Rows are points. The points of each table are mixes of a few directions, plus a little noise. Count the directions of each table, and those that both share. Where both have some left over, give the other angles between the two spaces (their principal angles), to ten degrees, smallest first.
In the rows, zero is written as 128.

First:
[[121 133 116]
 [135 123 140]
 [185  87 220]
 [ 95 154  71]
 [ 79 165  48]
 [156 108 174]]
Second:
[[134 143 130]
 [216  97  59]
 [ 57 137 178]
 [ 76  96 147]
 [172 149 111]
 [163 103  96]
 [ 79 171 177]]
Directions: first 1, second 2, shared 0; angles 90

First (7 x 8):
[[ 98 118 102  60 152 116 141 126]
 [166 175  90  77 117 130 141 114]
 [169 160 131 196 118 161 101 109]
 [136  70 200 156  84  77 164 166]
 [ 72 184  81 124 146 163  93 138]
 [  9 109 108  83 165 122 118 164]
 [244  80 185 200 112 126 140  79]]
Second (8 x 8):
[[119 157 100 118 123 158  98 122]
 [140 160 112 169 176 180 137 113]
 [170 153 126 222 188 157 112  76]
 [ 93  91 140  38  56  77 133 173]
 [173 141 122 216 144 111  60  61]
 [ 86 166  93  66 133 198 151 169]
 [135  96 155 131 118  88 142 130]
 [107  59 180  62  86  60 189 182]]
Directions: first 4, second 3, shared 1; angles 30, 80

First:
[[127 119 116 102 121 121 101 113 142 135  66 111]
 [144 116 134 146 117 124 157 128 145  88 169 122]
 [104 162 134 132 152 142 126 144  83 179 145 159]
 [122 134 128 126 129 131 122 130 122 139 123 132]
 [109 166 142 149 158 147 147 155  78 173 183 168]
 [115 137 118 109 133 129 100 123 116 162  83 130]
 [148 105 126 129 109 121 138 119 160  85 131 109]
 [105 151 123 111 144 134  97 130 100 183  87 142]
 [180  67 131 145  83 105 168 107 208   7 164  80]]
Second, 9 rows:
[[ 91 109 157 148 141 117 142 110 102  99 119 136]
 [182 157  85  99 107 143 107 153 167 171 141 116]
 [135 132 122 124 125 130 124 132 133 135 132 127]
 [116 123 136 133 132 126 133 123 120 120 126 130]
 [145 137 114 118 119 133 121 137 141 142 132 124]
 [ 97 112 151 144 139 120 138 115 106 104 121 134]
 [224 178  51  79  93 155  92 173 197 204 152 109]
 [ 46  86 193 170 159 104 159  90  68  63 107 145]
 [112 120 141 137 134 124 134 121 116 115 123 130]]
Directions: first 2, second 1, shared 0; angles 80

First:
[[114 119 159 143 111  77 127 120 114 136 112 124  66 108 110 134 144 112]
 [125  87 182 184 118  42 155 129 101 123  81 128  29 147 104 136 141  75]
 [118 164 103  84 124 170 100 121 142 140 162 124 173  90 136 123 130 167]
 [136 126 118 128 135 144 133 132 131 123 129 130 148 142 134 126 121 130]
 [170  99 100 157 168 171 169 153 137  96 114 142 190 213 154 125  95 109]
 [103 161 127  90 108 131  94 113 131 149 154 120 123  68 121 127 144 159]
 [103 137 154 122 103  85 111 115 117 145 126 120  73  84 107 131 150 129]
 [119 165  98  81 124 177  99 120 145 140 165 125 180  91 138 123 127 172]
 [145  91 145 171 141 100 160 140 118 112  96 134 102 177 125 131 121  89]
 [124 146 112 105 127 154 115 125 135 134 146 127 157 112 135 125 125 149]
 [152 112 111 143 150 154 150 142 134 110 122 136 166 175 143 126 109 120]]
Second (10 x 18):
[[122 123 141 135 122 109 129 124 123 130 121 127 103 124 120 130 135 120]
 [130 130 123 125 130 136 128 128 129 126 131 128 138 131 132 126 126 131]
 [135 138 105 116 138 164 127 132 139 124 140 129 173 139 140 125 118 144]
 [119 119 152 141 118  89 129 122 117 134 113 124  81 117 114 131 140 113]
 [138 139  99 112 141 172 127 135 141 123 143 132 182 141 143 125 116 147]
 [106 105 188 161 101  34 133 116 100 140  92 122  14 103  94 136 155  91]
 [140 141  95 109 143 181 127 134 143 122 147 132 191 141 147 124 113 149]
 [144 142  87 106 147 191 126 135 147 120 151 133 204 146 150 122 109 153]
 [105 105 191 164 100  29 132 114  99 141  92 121   7 102  93 136 157  89]
 [139 139  98 112 142 175 126 135 143 123 146 131 187 141 145 124 113 147]]
Directions: first 2, second 1, shared 1

First, 8 rows:
[[122 110 148 156 182 126  87 162 192 101 130 131 138 139 140 181 100 155
   69 143 130  83  90 167 124  87 188 137 137 157 128 127]
 [174 163 244  20  58 139  92  59  60  89 122 159 193 144 102  42 100  53
  108 151  93 166 214 169 155 191  65 160  77 154 143 146]
 [139 123 128 139 200 110  89 193 186 141 112 139 129 138 159 154 162 135
  144  91 119 148 111 106 116  43 185 155 157 124 114 120]
 [111 150 162  97  72 142 138  66  78  97 123 117 151 144  95  90  75 102
  113 167 117 132 147 147 136 205  60 112 113 147 141 129]
 [117  84  80 186 178 148 165 214 178 133 179 158  76 146 148 157 150 209
   76 102 168  92 142 128 125  78 241  94 119 126 127 147]
 [153  91  52 169 144  57 169  82 108 211  90  70 117  13 127 162 213 111
  249 113 156 154  41  81 160 104  54 187 131  96  46 124]
 [123 140  68 152  97 176 127 159 148 146 159 156  70 106 151 179 155 168
  105  97 118  55 143 135  83 129 176  71 146  66 211  92]
 [ 85 157 141 107 100 122 156  88  78 102 108  98 151 191 100  64  72  93
  155 157 120 194 136  94 132 183  51 111 147 152 116 135]]
Second, 10 rows:
[[143 158 151  90 107 149 102 143 126 121 133 157 128 153 137 107 136 113
  124 104 102 139 176 129 107 126 143 121 134 111 169 116]
 [ 92 141  66 171 141 149 111 170 172 139 125 119  86 136 153 192 130 157
  131 109 116  88  87 109  77 102 164  84 185  91 179  86]
 [197  92 244  89 147  86  78  62 135 105 109 125 211  60 108 136 108  88
   85 179 126 110 104 213 194 124  99 225  59 192  61 163]
 [151 104  42 154  69 156 205 131  91 190 181 156  55  58 135 140 207 177
  145  85 158  80 172 114 128 151 152  84  90  62 153 130]
 [ 85 134  73 148  68 173 218 125  72 122 175 138  77 171 113  84 110 171
  110 129 153 121 185 104 119 202 126  47 115 108 159 137]
 [104 152 162 112 164 171  89 219 179  81 153 179 122 243 150 113  91 153
   61 107 111 135 189 130  91  85 229  91 154 145 180 126]
 [175 108 214  89 184  61  93  97 129 126  86 108 202 106 115  97 136  69
  160 149 127 197 103 140 187  91  85 234  97 187  33 161]
 [154  85 174 131 175  91 132 117 139 121 123 121 166 109 117 116 124 127
  114 153 152 148 115 151 179 102 135 187  87 179  47 171]
 [ 26 200  79 145  94 133 118  95 107 105  72  62 123 204 116 128  47  88
  185 155  84 165  63  64  66 183  25  68 235 110 178  69]
 [152 108  79 155 130 110 139 120 135 178 126 115 106  47 137 170 187 141
  166 107 138 100  91 122 132 104 125 145 123  92 112 118]]
Directions: first 6, second 6, shared 6

First, 8 rows:
[[ 60  70 107 137 125 133 176 116 138  33  56 152  44 117  89  87  96 119
   32 130 156  68 135  61 123 159  86 174 186 110 150 212]
 [161 154 136 124 130 125 104 135 121 172 161 117 169 132 146 147 144 133
  174 127 117 156 126 159 130 115 149 105 102 136 118  89]
 [ 94  99 116 133 127 130 154 122 134  77  87 139  85 122 107 107 111 124
   77 129 141  97 132  93 125 142 106 152 156 119 140 174]
 [162 158 137 125 128 126 104 135 122 175 165 116 170 135 147 149 146 132
  174 127 114 156 125 162 134 112 148 104  98 135 116  84]
 [211 202 155 116 128 122  67 146 114 249 220  99 235 141 176 180 171 140
  248 127  95 201 120 212 136  89 181  70  56 148  99  22]
 [177 173 143 121 129 123  91 138 118 200 184 110 189 136 158 158 153 136
  200 127 106 172 120 180 131 104 161  93  84 139 113  64]
 [ 76  82 113 134 127 131 169 115 139  52  69 148  60 120  96  96 101 120
   50 130 151  82 132  74 123 152  94 164 172 113 146 196]
 [ 82  90 115 132 128 130 160 119 136  66  78 144  71 121 105  99 105 122
   64 128 145  86 133  82 123 149  98 159 165 116 143 185]]
Second:
[[143 145 149  83 189 177 161 102 124  84 173 162 182 112 131 160 191 109
  156 156 133 116 161 162 146  88 119 137 185 144 155  99]
 [110 112 103 176  59  61  89 153 121 208  84  76  72 167 122  89  45 137
   93  87 126 137 109 104  92 174 153  89  64 105  84 162]
 [157 146 155  91 184 201 156 113 149  33 169 190 183  66 146 171 220 141
  179 175 119 139 117 139 181  84  94 194 171 155 180  82]
 [ 95  90 116 145 116 141 152 129 152  38  74 158  69  92 113 105 119 146
   80 138 135 108  97  66 145 149  85 194 148 123 157 175]
 [136 137 124 141 106 100 103 139 119 185 131 100 129 150 133 123 104 129
  136 111 123 142 126 140 112 136 150  96  94 123 104 120]
 [142 149 124 137 104  81  91 138 102 245 148  75 146 183 133 124  89 113
  144  96 124 144 150 167  91 135 178  49  83 118  80 112]
 [ 53  74  97 148 103  83 155 117 114 128  53 102  38 174  81  71  43  97
   17  98 160  66 162  82  80 175 125 102 159  95 104 225]
 [179 179 145 111 138 114  91 132 104 237 199  95 206 163 153 161 146 116
  202 117 113 165 152 204 115 100 180  56  90 138  96  59]
 [ 99  90 110 165  87 121 131 146 156  62  61 143  54  94 119  96  98 160
   80 129 128 123  75  54 142 162  90 191 114 120 147 175]
 [139 139 142 100 167 162 149 112 128  94 156 153 163 113 132 151 172 119
  149 148 129 124 144 148 143 102 120 141 162 140 149 107]
 [156 147 145 110 153 165 132 126 139  92 159 157 167  94 145 157 181 141
  171 152 118 147 115 141 159 102 116 160 136 145 153  90]]
Directions: first 1, second 3, shared 1

First:
[[135 139 117 121 131 127 125 128 127 148 131 118 130 114 157 123 100 116
  152 106 165 124  96 115 108 119 105 121 125 131 149 152]
 [123 116 156 136 136 139 134 128 140  96 121 145 125 153  84 139 181 138
   92 159  78 132 176 145 166 146 163 145 138 123  94  97]
 [ 91 107  27 138   7  52 121 141  37 153 138 134 130  83 154  93  23 173
  155 125 123 121 108 130  33  81 118  69  84 137 157 125]
 [131 128 147 129 146 141 130 126 143 117 125 131 127 139 113 134 155 125
  116 136 117 130 142 132 151 138 138 140 137 126 116 120]
 [120 121 114 133 105 115 129 130 112 126 129 133 128 124 125 123 119 138
  126 135 117 127 134 133 117 122 132 120 122 129 127 120]
 [131 126 145 130 141 139 130 126 139 117 125 131 127 139 113 135 153 127
  116 139 113 131 144 132 148 138 138 138 135 127 116 119]
 [149 146 167 119 189 161 128 122 169 134 126 117 129 137 139 140 155  97
  135 113 160 129 113 117 157 142 113 149 144 126 131 149]
 [123 128 111 128 113 117 125 131 114 137 132 126 130 119 139 123 105 132
  138 123 136 126 118 126 109 119 121 117 120 130 137 133]
 [147 142 169 120 183 161 130 121 169 126 126 120 127 142 129 141 164 103
  125 121 146 129 124 121 164 145 122 149 147 125 124 139]]
Second (11 x 32):
[[112 115 149 127 112 145 124 128 145 135 117 132 128 122 111 135 166 142
  128 147 116 147 139 145 144 138 126 131 125 135 124 124]
 [121 133 103 115 134 122 148 142  88 130 116 117 116 121 147  97  71 137
  138 120 125  97 126 122  87  98 144 120 142 109 135 129]
 [ 79 105 122 118 100 149 138 145  99 114  91 132  93 102 104 110 122 196
  135 169  74 125 153 145  90 115 161 126 134 114 108 107]
 [177 147 111 155 150  87 109 106 141 100 174 140 149 161 131 158 128  82
  101 103 149 128 119 102 158 150 118 131 115 138 120 125]
 [131 140 130  95 142 139 166 148 105 190 109  97 143 122 177  78  77  94
  157  94 170  98 110 134 104  82 116 118 153 115 175 161]
 [172 152  96 136 153  83 140 126 101 125 159 122 151 159 157 115  73  73
  112  88 156  95 119 105 125 110 129 120 133 121 142 133]
 [105 126 131 113 133 157 123 133 131 130 106 120 101  97 134 126 120 163
  157 136 130 130 109 124  98 125 122 130 130 123 127 138]
 [109 113 140 140 113 143 104 119 151  99 124 145 109 116  94 158 173 168
  123 160  97 156 137 132 138 157 132 136 114 137 100 111]
 [117 115 162 123 110 146 132 129 153 158 118 128 146 130 116 130 177 120
  126 138 128 150 142 154 161 135 119 130 128 139 138 131]
 [131 119 119 159 117 108  98 110 140  69 150 156 118 140  87 169 163 152
   97 154  89 148 147 120 148 165 143 135 107 137  86  96]
 [155 142 144 126 147 127 126 120 155 157 143 119 154 139 151 134 139  79
  134  98 174 134 106 122 154 133  97 129 127 139 153 152]]
Directions: first 2, second 4, shared 1; angles 50

First, 8 rows:
[[184 131  22  90 107  89 141 178  61 161  62 222  92 156 204 173  94  48
  138 146  45 117  69 113 138 164 108  61 136  94 175 189]
 [141 131 121 101 113 130 167 148 127 131 119 106 130 134 140 155 140 132
  129 135 144  98 101 161 115 149 115 107 147 120 122 147]
 [152 125  98  98 104 143 166 152  69 131 107 127 101 130 126 146 137 123
  172 164 112 102  98 179  86 123 145  94 143 121 174 165]
 [125 146 153 174 143 158  95 106 169  95 153 115 153 113 164  98 142 124
   80 109 102 160 172 107 176 120 117 169 141 140  76  98]
 [111 136 161  95 122 112 137 117 169 135 139  97 139 130 101 139 133 166
  115 114 172 127 119 136 112 134 121 144 135 146 107 136]
 [116 154 161 113 121 140 109  99 158 110 145 108 134 115 121 114 139 161
  106 120 118 164 145 136 121 108 139 171 150 168 107 143]
 [122 135 157 166 141 152 119 117 167 105 153  98 155 119 146 111 144 131
   93 112 138 132 157 120 164 131 113 152 136 127  81  95]
 [ 75  68 148 184 175  99  89 108 104 156 148 147 118 127  21  87  95 140
  191 126 193 123 163  71 114  93 165 126  36 107 182  52]]
Second, 8 rows:
[[ 88 129 157 166 116 158 125 125 125  94 151  90 153 121 122 116 160 162
  160 141 133 156 165 155 100 102 165 124 137 127 124 110]
 [103 147 142  93 104 138 142 158 156 125 108 133 150  92 143 185 139 193
  164 123 140 160 123 118  76 134 101 148 114 145 130 146]
 [ 91 121 147 169 137 141 116 162 165 119 136 127 161 107 151 156 129 156
  146 102 154 141 146  76 138 143  92 142  75 107 113  74]
 [153 138 136 113 138 121 129  96 146 131 133 121 123 132 120 107 126 112
   77 121 128 118 126 140 155 133 120 146 159 145  98 143]
 [200 122 134 114 168 100 117  17 110 143 167  94  74 184  55   7 112  38
   11 136 122  70 124 185 207 108 179 137 208 158  97 153]
 [148 134  64 126 117 112 129 162 102 140  73 206 132 119 190 169 111  97
  148 139  73 151 116  99 125 150 101  94 126 107 145 158]
 [164 115  92 118 116 130 157 166  83 137 128 113  93 166 150 136 125  80
  129 138 116  67  83 160 148 148 131  84 129  96 157 134]
 [ 79 119 152 128 128 123 109 139 136 135 127 140 137 103  91 149 120 187
  188 122 157 163 144  92  80 107 134 149  73 138 159 109]]
Directions: first 5, second 6, shared 3; angles 30, 40

First, 10 rows:
[[ 95 145  70 168 103  90  54 150 141 103 108  99 129  88 233 178  69 154
  130  79 121 136 158 129 206 129 169 123 177  73 179 179]
 [147 118 158 107 141 148 166 117 124 141 137 142 126 148  76 104 158 115
  127 154 131 124 113 129  90 129 107 131 104 155 102 100]
 [121 131 117 137 123 120 114 133 130 123 124 121 128 119 150 139 116 132
  127 119 127 129 135 128 143 129 136 127 138 117 139 140]
 [143 119 155 109 140 146 162 117 123 139 137 141 126 147  80 105 154 116
  128 150 130 123 113 129  92 128 109 130 106 153 105 103]
 [133 125 137 121 132 134 139 125 126 131 131 133 128 134 113 120 137 125
  126 135 130 126 123 129 116 127 121 127 120 136 121 120]
 [150 118 166 101 145 156 178 113 120 145 142 147 126 153  58  95 167 112
  127 160 133 123 107 129  77 129 100 131  97 163  94  93]
 [155 116 171  96 147 158 185 112 119 148 145 149 127 157  47  89 172 108
  126 166 134 122 104 129  69 127  97 131  91 170  90  89]
 [112 136 102 145 116 110  96 137 134 117 119 117 127 110 174 150 101 140
  128 106 125 134 142 127 164 128 146 126 148 103 150 150]
 [ 88 147  64 175  99  82  43 153 140  98 103  96 129  83 249 184  60 157
  131  72 120 138 164 129 217 129 176 123 182  66 186 187]
 [137 123 143 117 134 138 146 122 125 134 133 134 127 138 101 116 142 121
  127 141 129 125 120 129 108 128 117 129 115 141 115 116]]
Second, 9 rows:
[[103 110  41 137 154 179 112 102  97 184 135  95 173 171 132 117  46 108
   83  59 194  47 112 136 117 214 102 104 173 166 101 110]
 [130 141 141 120 130 113 110 157 126 164 138 112 126 145 125 126 115 131
  130 147 161 102 134 139 123 122 126 139 146 143 125 124]
 [114 123  88 123 143 142 131  94 112 118 149  99 141 123 153 134 106 113
  106 135 124 115 106 125 135 128 124 106 102 153 122 150]
 [161 103 179 134 114 101 168 105 118  74 164 116 131  80 181 130 157 126
  184 193  69 219 144  82 143  56 130 127  98 138 173 187]
 [126 131 152 100 125 101 118 141 112 108 131 145 104 145 125 130 156 129
  145 143 128 118 131 149 147 107 151 144 106  95 129 106]
 [142 138 155 145 119 118 140 135 154 123 131 120 126  92 134 132 141 137
  139 163 100 175 134 107 118  94 121 129 123 146 142 161]
 [124 117 126 129 121 142 116 151 125 152  89 175 123 175  86 113 125 135
  131  52 165  89 145 152 122 191 132 148 177  82 114  60]
 [135 129 157 121 119 109 142 123 136  82 127 144 107 103 135 136 170 132
  146 158  84 170 128 123 140  86 144 132  90 107 142 141]
 [116 158 112 144 128 149 117 146 172 147  87 146 118 120  83 134 133 140
   89  99 126 117 118 141 106 154 124 127 136 125 105 113]]
Directions: first 1, second 5, shared 0; angles 80
